Rows are points. The last column is the point's height on a tilted bowl or saddle (a function of degree 2), plus a little noise. Along how many of its main directions does it bend up, bend down or stay straight?
(in the rows, 128 means zero)

Points (10 x 3)
[[178 139 123]
 [151  79 152]
 [117 192 160]
 [135 136 167]
 [121  89 171]
 [121  83 174]
 [111 115 167]
 [127 141 168]
 [193 179 107]
 [ 55 151  76]]
Directions: 0 up, 1 down, 1 straight

Points (17 x 4)
[[155 167 180 130]
 [116 169 110 117]
 [127 142 154 118]
 [ 82  25 139 231]
 [143 103 137 120]
 [178 124 114 149]
 [133 113 165 119]
 [184 129 121 161]
 [134 174 115 123]
 [106  98 221 144]
 [ 57 118 127 198]
 [158 117 160 124]
 [173 168 110 165]
 [148 155 202 122]
 [ 77 112 132 167]
 [ 74 101  95 175]
 [146  95 144 123]]
Directions: 1 up, 0 down, 2 straight

Points (25 x 5)
[[182 107 144  96 135]
 [161 133 131 161 128]
 [167 205 161 137 131]
 [119 123  97 164 141]
 [109 122 139 135 137]
 [ 84 139  91 137 150]
 [139 108 184 121 144]
 [ 65 246 173  77   7]
 [114  78 176 108 155]
 [199 147  84  81 132]
 [126 112 131  83 136]
 [112 133 142 157 144]
 [132 203 174 129 128]
 [115  64 142 154 126]
 [119 131  83 172 150]
 [103 145 179 141 149]
 [ 90 109  32 154 178]
 [180  77 134 100 144]
 [152 101  31 121 169]
 [128 121 103 112 136]
 [154 183 115 136 133]
 [171 114 149 125 127]
 [164 151 122 171 136]
 [141 148 152  93 116]
 [102 174 153  87  92]]
Directions: 2 up, 1 down, 1 straight

Points (39 x 7)
[[ 79  38 101 145 117 159  68]
 [125  78 110 140  78 184  94]
 [182  47 146 108 182 125  62]
 [129  95 113 215 111 169 110]
 [171 151 169 137 174 163 110]
 [202  93  95 108 182  71  58]
 [109 129 116  70 135  70  93]
 [141 124  75 157 134 138 125]
 [ 78 101 111 134 116 159 106]
 [100 114  57 191 158 137 110]
 [137  43  81  93 113  89  74]
 [107 123 201 101  50 143  64]
 [ 84 139  74 108  81 148  98]
 [ 94 136 142 119  96  58  86]
 [144 136  98 167 131  60 109]
 [120 125 105 174 149 133 126]
 [174 135  92 120 131  75 102]
 [118 131 113  95 145 148 120]
 [ 72 133 142 129  25 128  62]
 [146 113 138 108  87 143 110]
 [140 190  92 127 155 106 111]
 [128 111 114 152 171 126 120]
 [ 80 130  99  64 180 152 100]
 [147 125 163 144 107 135 116]
 [177 156 155 169  83  58  76]
 [130 115 128  89 172  61  89]
 [144  77 113  77 133 155  90]
 [107 180  54 130  83  90 103]
 [130 163 105 107 138 145 123]
 [110  84 141 150 118 128 111]
 [121 122 192  94  71 127  82]
 [104  96 133 132  65 140  99]
 [108 145 145 117  35 129  84]
 [179 134  76 146 168  97 100]
 [138 138 100 114 158 129 121]
 [121 152  80 136 151 135 124]
 [153 134  54 140 165 119 107]
 [127  79 130 227 147 144  97]
 [ 81 164 108  34  65 156  56]]
Directions: 0 up, 5 down, 1 straight

Points (69 x 9)
[[ 68 108 177 148 123 131 102 218 106]
 [ 83 121 170 119 106 124  91 162 126]
 [ 95 143 137  85 155 132 133 137 115]
 [ 84 175 122 145 139 136 145  97 121]
 [123 103  63 125  91 117 147 139 149]
 [  7  95 175 138 137 125 135 161 186]
 [109 108  49 108 198 118  91 132  46]
 [127  97 169 116 125 124 207 109  79]
 [124 119  89 147 131 100 177  80 162]
 [123 141 142 115  90 111 176 158 102]
 [189 147 106 168 132  84 113  79 156]
 [181  89 128  86 113  88 167 107  85]
 [175 115 139 153 109 120 140 121 110]
 [195 128 105 104 119  80 107 132 139]
 [123 148  83 137 137  94  75 118 117]
 [ 64 113 111 149 106 116 125 180 127]
 [122 111 138 116 142 132 112 127 108]
 [130 110 147 154  94 116 168 135  95]
 [ 62 163 114  88  98 205 184 102  35]
 [125  99 100  61  97 118 139 155 101]
 [168 112  87 133 117 100 114 123 138]
 [ 76 110 157 185 108 117 136 107 122]
 [129 176 105 215  90 137 158  93  90]
 [187 146 137 172 133 136 149 107 143]
 [145 172  44 209  85 128  72 115  93]
 [158 119 170 125 102 181 140  78  81]
 [122 159 131 144 151 176 141 172 114]
 [219 154 147 102 184  92 165 135 144]
 [100 112 124 149  94 145 130 138 107]
 [129 154 127 143 134  93 139 204  97]
 [141 147 145 105 158  87 111 167 120]
 [125 100  27 143  99 194 108 116  86]
 [157 142  57 139 114 147 175 103 171]
 [122  79 146 145 121 130 170 132 111]
 [145  79 154 187 119 142 120 107 131]
 [151 106  79 155 115 170 110 174 110]
 [106 163 125 174 115 121 121 139  94]
 [123 182 126 184  96 162 164  88  81]
 [124 120 176 168 103 131 114  91 103]
 [165 142  93 106 121 141 110 103 117]
 [134 100 119 164 109 178 146 134 119]
 [117 127 114 155  98 144 142 146 107]
 [140 141 119 125 155 111 111 117 125]
 [127  91 193 155 108 142 111  73 122]
 [141 131 149 158  63 149 107 114  62]
 [131 101 140 188 149 106 110 133 100]
 [132 180  95 128 154 198 119  85 114]
 [140 151 139 158 148 121 207 126 110]
 [151 126 119 117 115 104 158 156 117]
 [171 135 188  95  93  98  62 141 122]
 [144 125 141  83 114 121 128 145 104]
 [140 205 132  77  87 124 110 122 105]
 [181  66 130  95 172 130 128  95  81]
 [104  79 160 158 150 181 135 113 134]
 [ 94 102 120 120 174 161  99 136  79]
 [122  95 138 137 154 113 140  89 122]
 [122 135 174 115 116 112  88 138 121]
 [117  94  94 121 190 148 131 154  72]
 [191 145 124 167 200 204 160  65 249]
 [150 171 107 130 108  65 138  74 138]
 [123 164 168 142 126  98 100 118 112]
 [161 175 153 131 165 143 131  83 157]
 [149  74  97 139 164 164 115 136 104]
 [169 122 146 111 155 138 125 169 114]
 [136 118 166 108 137 112 172 159  92]
 [154 221 128 164 165 165  84 128 160]
 [108 132 185 159 132 163  99 180 108]
 [123 179 120 137 184 121 112 144 126]
 [107 122 128 121  96  94 150 106 125]]
Directions: 3 up, 3 down, 2 straight

Points (77 x 9)
[[152 157 105 100 174  94  99 162  83]
 [130  77 197 173 151 103 159 135 102]
 [121  93  91 165  88 132 117 163 141]
 [160 176 159 114  80 151 130 110 119]
 [104 118  98 122 112 150  44  47 137]
 [155 105  79  75 131  94 152 106 111]
 [ 96 126 147  97 245 118 107 148  68]
 [125  94  54 136  46  96 146 169 134]
 [ 22 105 166  82 123 177 110 128  70]
 [195 156 118 169 131 138 123 151  80]
 [173 175 120 148 124 148 147 171  90]
 [155 138 111 139 174 170 106 199  95]
 [ 78 112 132  67  94 130 132 112 122]
 [164 175  84 136 124 144 113 180  96]
 [156  78  80 105  50 132 141  84  96]
 [145  80  99 100 103 110 137 126 133]
 [107 123 114 139  84 172 155 107 127]
 [103 162 106 137 133 122 150  87 123]
 [109 142 111 145 131  87 159 150 121]
 [150 107  97 184 181 162  89 140  85]
 [117 108 139 152 146 106 112 104 148]
 [142 184  61 144 184 144 159 197  58]
 [119 105 151  70 147 143 170 100 131]
 [123 206 167 121 148  91 120 148  47]
 [181 131 143 188 113 147 138  71 119]
 [ 95 109 142 136 125 103  99 137 140]
 [160 179 128 140 126 136  91 143  98]
 [ 84  99  80 115 177 150 162 101 154]
 [ 98  97 122 164 122 149  85 146 137]
 [112  65  79 222 104 147 125 190  49]
 [114 168 161  77 174 110 160 106 113]
 [ 85 133 182 138 133 178  99 102 147]
 [127  77 160 173 124 110 198 145  76]
 [103  96 169 143 154 103 111 175  93]
 [132  98 140 116 156  99  62 130 104]
 [ 95 110 147 147  81  90 136 136 129]
 [143 116 112 176 130 134 108  98 142]
 [ 85 156 160 124 146 129 163 130 135]
 [105 158 127 132 137 115 137 107 131]
 [ 87 160 144 169 146 153  78 106  96]
 [101 152  76 131 100 123 134 143 141]
 [ 97 166  96 205 131 153  25 128  25]
 [157 203 128 118  93 108 148 104  41]
 [ 87 138 137 189 113 184  83 117 109]
 [105  98 113 106 121 149 116  77 157]
 [ 80 133 119 164 140 161  93 126 119]
 [136 103 157  67 135 111 133 249  66]
 [105  20 106  89 116 161 143 179  76]
 [176  85 142 122 129 193 164 163 116]
 [128 150 169  50 170 130 120  94  96]
 [108 103 126 172 136 119  88 127 137]
 [144 104 150 163 102 107 109 119 138]
 [ 93 134  75  97 100  78 110 158 160]
 [170 122  96  83 138 103 135 143 108]
 [137  80 139 129 193 122  94 102 123]
 [191 205  99 137  67 102 103 136  13]
 [182 126 164 161 130 119  90 164  97]
 [141 157 177 134  65 165 139 178 140]
 [167  93 118 176 116 147 124 105 134]
 [140 106 187 186 158 134 140  88 151]
 [128 117 156 171 122 182  91 144 144]
 [133  61 111 154 137 151 158  93 128]
 [167 130 141 130 147 125 103 175 109]
 [125 131 109 134 132  93 104 203 101]
 [172  84 140 136 107 109 163 112  97]
 [116  91 158 127 140 112 125  70 160]
 [162 131 131 118 163 135 152 140 125]
 [140 127  66 124  84 107 100 145 153]
 [151 129 154 127 105 144 153 178 130]
 [116 118  85 133 111 144 157 116 142]
 [ 98 152  97 207 157 119 137 121  78]
 [160  91  64 185 111 123  78 122 143]
 [ 94 209 117 139  93 109 116 113  54]
 [145 100 158 170  79 131 119 163 123]
 [161 142 160 132 113  91 149  84  98]
 [119 128 113  92 204 100 138 142 126]
 [175 101  42 121  96 164  65 102 153]]
Directions: 1 up, 5 down, 2 straight
